Every row gives one point. Two turns around zero, p and q, are shown by what they do to some points. Write where each new point lands after one turn and then the other. Backwards means that the second turn is done in reverse. Each puzzle has new turns, and all numbers are rounded.

Turn p:
[ 36  24 -31] => [50 17 -3]
[-43 -22  -1] => [-36 -18 -27]
[-21 -30  28] => [-37 -25  10]
[ 3 24  1] => [ 5 24  2]
[25  3  3] => [18  1 18]
Turn q:
[ 24 -15  31] => [11  0 41]
[-33  31 -21] => [-27  13 -40]
[ 12 -34  16] => [ 12 -24  28]
[ -2  18 -26] => [  5  12 -29]
Where do these land?
p, then q: [ 18  13 -26] => [29 18  1]
q, then p: [  0  -8 -32] => [ 27 -16 -10]
q, then p backwards: [-19  31 -23] => [-35  17 -18]
q, then p: [-31   3  -5] => [-11  -9 -28]
p, then q: [ 16 -29  37] => [-23 -23  38]
p, then q backwards: [16 -9 48] => [  0 -14  50]

Turn p:
[ 24  13 -14   8] => [20 17  8 16]
[ -9  -8 -26 -14] => [ 12  10 -15 -23]
[-18  31 -25  -6] => [-10  41  -5 -11]
[-14   3 -28  27] => [  1  21 -34  12]
[ 14 -34  37 -15] => [  3 -51  18  -7]
[  1 -30  37   3] => [-10 -46   4   5]
[ 3 25 20 -3] => [-17   7  25   9]
Turn q:
[-48 -37 -24  29] => [-57   1 -12  41]
[  7   3  13 -23] => [  8 -11  -2 -24]
[-9 10 28  5] => [ -7   0  27 -14]
[ 18   0 -38   0] => [ 19  12 -29  20]
[23  3 19 -2] => [ 22 -13  15  -7]
[ 9 22  2 -9] => [ 16  12   2 -16]
Where do these land?
q, then p: [-24 -19  16   3] => [-22 -15 -18 -13]
p, then q backwards: [-19 -34 -25 -16] => [  9   3  -5 -48]
p, then q: [ 29  27  -6 -24] => [ 22  -4  31 -26]
p, then q: [ 18 -22  26  29] => [ -9 -20  10  42]
p, then q backwards: [ -4  36 -15  -9] => [-17  34  -6  13]
p, then q: [-1 12  4 16] => [-7 13 11  9]

Turn p:
[  4 -30   0  12  47  36] => [ 0 -1 27 20 23 54]
[  2   4  -5 -20  -8 -26] => [  9   3 -22 -17   7 -16]
[ 2 21 42 38  0 14] => [  3 -12  51  21 -15 -21]
[-13 -16  -9 -21   0   6] => [ -9 -10 -15 -14   6  18]
[ -2  19 -13  -5  -1 -23] => [ -4  18 -13  -7   8 -22]
[ 14 -22  23  37  -1 -22] => [ 28 -19   5  40   6 -14]
[ 20 -15  -2 -15  19  35] => [ 11   7  14 -10  -3  45]
[ -6  12 -38 -17 -29 -10] => [-18  19 -40 -14 -17 -10]
[-21  27   2  -9 -26 -10] => [-20  -3  -7 -19 -14 -32]
Turn q:
[-13  -2 -27  -3 -23  20] => [ 20 -16  -2 -16 -20  23]
[ -6  48  -8 -10  41 -27] => [-13  14 -48 -12  45  -6]
[ 18 -18  19  25 -29 -24] => [  6  10   8  26 -32 -34]
[16  4 12  9  2 10] => [12  4 12 12 11 -6]
[-36  27   0  -9 -12   5] => [  7  26 -15 -29  -5  21]
[ -7 -27 -13  -3  28  22] => [-20 -24  13  10  10  30]
[ 29 -31  16  -8  -7  -6] => [-10 -15  30  10  -8 -29]
Where do these land?
q, then p: [-12  14  32  -2  30  -8] => [-27  16  24  -8  23 -15]
p, then q: [-24  32 -31  -5   1  -6] => [-11  19 -35 -26   1  15]
p, then q: [ -4 -30  16   2   0   1] => [ -6 -18  20  20  -5   6]
q, then p: [ 35 -33   5 -31 -12 -11] => [ 21 -45 -19  -2  21 -18]
p, then q: [ -9 -25 -25  22  32  20] => [13 14  6 24 16 45]
q, then p: [ 19  17 -22  11   8 -27] => [  1  21 -29  22  16   4]
q, then p: [ 20 -10  23  35 -32   5] => [ 28   1  10  23 -25 -35]
q, then p: [-11  11  -2 -35 -25  -5] => [  8  -2 -19 -41  -2  -1]
p, then q: [-14  23   4   2  -1  31] => [ -5  31  13 -19 -13   7]
